Each row is a point. To make a cloud, some directions were put in groups of two or more. Within a group, all points are equally far from the middle, so they leave a hole (a ring in 2 directions, a hollow ball in 3). The other directions are filled evenly. Then the cloud was stretched, turned, moved and blurred a little. Count the holes, and give their numbers of directions, smallest first.
(in the rows, 128 means zero)

Cloud, 22 rows:
[[139 115 224]
 [154 138 166]
 [115 142  78]
 [171 145 129]
 [110 110 129]
 [111 106  90]
 [100 137 108]
 [151 135  49]
 [159 134  78]
 [101 105 132]
 [126 151 106]
 [142 125 211]
 [140  78  38]
 [165 117 139]
 [103 127 135]
 [165 125 212]
 [121  92 183]
 [166 118 188]
 [167 112 155]
 [134  86 112]
 [174  76 120]
 [173  60 176]]
Holes: 0

Cloud:
[[123 114 189 139]
 [161  65 110  81]
 [100  77  94 137]
 [160  69  92 100]
 [116 106 185 141]
 [111 158 188 215]
 [112  80 116  42]
 [133  64 153 114]
 [140  73  89 137]
 [129 160 134 132]
 [ 74  76  95 116]
 [ 72 162 103 129]
 [120 125  91  90]
 [128 160 144 200]
 [107  79 141  66]
 [105  76 141  74]
 [104  68  81  96]
 [146  76 164 113]
 [111  74 157 117]
 [161 118 107 167]
 [116  52 106  85]
 [126  95  86  61]
 [147 109 149  85]
 [152 127 142  97]
 [103 155 115 160]
 [153 120 170 113]
 [146 132 123 202]
 [120 173 180 181]]
Holes: 1 (3)

Cloud:
[[120 136 126 179  64 121]
 [122 197 136  87 162 117]
 [211 183  97 108 108 151]
 [179 161  59 102 129 127]
 [ 86 106 194 112 129 130]
 [160 179  79 151 125 135]
 [174 154 146 179 159 116]
 [123 128 143 124 187 159]
 [ 80 163 145 183 109  89]
 [ 83  96 120 119 101 141]
 [169 146 140 118  55 132]
 [115 111 184  72 111 139]
 [165 174 155  92 119 210]
 [ 88 117 159 168 114 175]
 [118 168 112 158  61 137]
 [132 153 160 113  66 189]
 [157 118 105  43  95 122]
 [205 144 101 150 114 163]
 [140 211  98  80 104 140]
 [116  91 142 114 148  87]
 [161 148 124 169 131 187]
 [181 151 111  96  72 105]
 [ 79 180 158 158 124  86]
 [131 131 132 165  55 146]
 [162 122 190 105  90 151]
 [180 107 173  75 114 161]
 [171 148 117 153 124 196]
 [186 145 120  69 131 211]
 [133  91 120  77  79 161]
 [107  87 168 109 143 105]
 [111 144 136  53  90 114]
 [ 91 129 173 174 132 172]
 [190 181  79  60 128 132]
 [164 136 179 157 125  91]
 [ 75 149 175  98 146 137]
 [107 113 202  99 113 146]
 [175 110 146 168 158 163]
 [195 169 154  94 131 197]
 [121  69 124 118 103 145]
 [141 166 189 157 163 169]
 [124 209 112  80  98 132]
 [123 163 126 171  75 166]
 [133 191 190 156 140 156]
 [142 169 135 109  55 114]
 [205 141 108 140 116 182]
 [116 144 204 113  93 164]
 [164 132 166 169 170 162]
 [201 160  90  77 101 110]
 [100 139 104  78  92 171]]
Holes: 3 (2, 2, 2)

Cloud (47 x 6):
[[163  81 133 142  97 134]
 [125  57  72 176 131 126]
 [ 93 115 119 184 136 132]
 [102 116  50 113 124 157]
 [152  92 110  70 112 104]
 [166 114 156 151 163 113]
 [113 135  84 189 148 131]
 [133  91 161  75 138  37]
 [147 113 100  68 107 113]
 [ 98  67  83 131 116 151]
 [112 118 158  65 144 148]
 [154  99 157 156 118 126]
 [109 128 131 107  65  89]
 [163 102 128 122 234 129]
 [131  97 135 110 114  44]
 [183 149 114 118 178  91]
 [115 145  73 180 119 104]
 [126  47  81 172 136 139]
 [142  52  96 112 185 152]
 [147  89 123  93  90 125]
 [123 103 181 146 108 134]
 [111  47 150 125 126 148]
 [158 130  56  88 113 117]
 [121  52 133 109 140 161]
 [122 147  69 149 172 181]
 [162  88 113 130  87 124]
 [184 147  78 136 139 115]
 [131 129 161 173 122 166]
 [165 119  34  99 189  78]
 [125  67  92 186 132 164]
 [182  55 119  75 169 107]
 [112  79  97 172 146  80]
 [105 133 158  77 186 139]
 [101  86 160 156 176 101]
 [121  88  58  76 164  75]
 [ 97 116 119  92 216  91]
 [152 172 101  69 140 129]
 [ 83 142 105  84 140  55]
 [163  92 142 170 155 155]
 [182 140  68 115 131 133]
 [127  56  70  84 149  53]
 [132 168 132 114 141  58]
 [101 168  84 106 183  72]
 [ 94 151 122 109 196 132]
 [141  89  75 168 157 185]
 [143  99 106  96  78 118]
 [135 111  62 178 114  99]]
Holes: 2 (2, 3)
